Each point is reached from the start by the listed moves, each made 0, 1 or 2 times, or once backwards (-1), plus a little noise. Say if it took an odd or an even number of moves. Then give how often each move was made.

Moves:
(1): 45  18  -4  -9  -7  5
(2): -4  31  -11  29  31  -13
(3): 15  9  26  -3  -20  21
Start: -12  15  -6  -19  10  3
Points:
-31  48  42  15  11  27 => even (-1, 1, 2)
-26  -18  63  -43  -51  52 => even (-1, -1, 2)
-1  55  9  11  18  14 => even (0, 1, 1)
58  82  30  -3  -4  38 => even (1, 1, 2)

Moves:
(1): 24  1  0  15  9  -1  -7  -1
(2): -3  17  -2  -3  0  1  4  -16
(3): 5  -17  6  -8  -12  15  -4  -29
(4): -14  -5  34  7  -12  -15  -1  -11
(5): 4  -9  14  1  22  -11  11  6
(6): -2  -12  -8  14  25  9  3  -3
(7): 5  -18  -12  14  -6  -5  41  -9
(8): -13  1  11  -10  -5  33  16  21
Start: 13  -10  1  -14  8  -1  7  3
Points:
57  -22  9  -15  79  -5  -21  52 => even (1, -1, 0, -1, 2, 0, -1, 0)
25  -39  45  33  99  -21  30  -18 => odd (1, 1, 0, 1, 2, 2, 0, 0)
-55  0  36  5  3  2  14  -63 => even (-1, 2, 0, 2, -1, 2, 0, 0)
16  -87  -48  17  -19  -6  63  -57 => even (-1, -1, 1, 0, -1, 1, 2, -1)
-23  -92  35  -33  37  103  50  3 => odd (-1, -1, 2, 0, 1, 2, 0, 2)
-13  -39  37  -29  -57  -13  46  -40 => odd (-1, 0, 1, 1, 0, -1, 1, 0)

Moves:
(1): 9  -6  -19  -7  7  0  -6  -3  -7  -2  13  17  -10  -5  4  1
(2): 7  9  -5  -10  -3  -6  11  -3  -6  0  1  -8  -3  13  -8  4
(3): 25  -9  3  14  -10  4  -1  14  -7  13  24  1  11  19  -6  -6
(4): -12  12  -12  22  6  3  6  4  9  12  10  2  -4  6  -7  -6
(5): -11  8  5  -14  11  12  -21  11  -1  5  -13  3  -3  10  6  -1
(6): 14  7  -9  3  -1  12  1  0  17  4  -22  -12  4  -13  -5  -3
(7): 3  -15  9  -8  9  10  21  0  6  0  -9  -13  -16  -3  3  -2
(8): 0  9  5  -7  -17  -9  6  19  -9  -7  -1  1  -5  -19  6  6
(9): 18  4  15  9  15  -16  12  -3  16  7  -5  -4  1  0  5  5
(10): 12  -18  5  -4  -11  -6  22  5  -22  16  -3  15  20  -4  2  13
(11): -14  -11  -11  -4  2  0  -12  21  10  4  14  6  -5  22  5  27
(12): -3  4  4  -9  -5  9  1  -5  0  -7  -2  17  -10  0  -14  8
(13): 4  4  -8  10  0  -7  9  4  -7  -16  1  2  16  11  3  2
(14): -10  -9  3  -7  -23  5  -14  -3  7  -11  -15  16  -21  -2  22  -12
Start: -3  2  7  4  20  1  -6  -17  -4  2  4  1  1  -2  -8  -7
Points:
62  1  20  81  -24  35  -4  -4  36  40  -14  43  61  36  -40  -16 => odd (-1, -1, 2, 1, 0, 2, -1, -1, 1, 1, 0, 2, 1, 1)
8  -14  7  53  15  82  23  -30  61  59  -51  -70  -28  -14  -20  -93 => even (-1, 0, 1, 2, 0, 2, 2, -1, -1, 0, -1, -1, -1, 1)
67  -86  -33  9  29  3  28  41  -27  67  121  31  9  45  -28  58 => odd (2, 0, 2, 0, -1, 0, 1, 0, 0, 1, 2, 0, -1, -1)
29  38  -23  11  -13  -16  -9  34  -68  9  92  54  14  80  -36  3 => even (1, 2, 2, 1, 1, -1, -1, 1, 0, 0, 0, 1, 1, 0)
67  -56  14  -19  9  56  38  23  13  61  -44  54  -45  -57  18  -1 => odd (2, -1, 1, 1, 1, 2, 2, 1, 1, 2, 0, 1, -1, 1)
3  -44  -15  -11  66  7  60  -13  72  14  -37  27  -52  43  15  58 => even (1, 1, -1, 1, 0, 1, 2, -1, 2, 1, 2, 1, 1, 1)
-20  -77  22  -33  -13  -26  2  14  -37  34  12  30  31  76  34  60 => odd (-1, 1, 0, -1, 0, -1, 0, -1, 0, 2, 2, -1, 0, 1)
91  -60  15  -29  37  -13  2  12  -91  47  59  77  62  87  9  20 => even (2, 1, 2, -1, 2, -1, 0, -1, 1, 2, 0, 0, 1, 0)
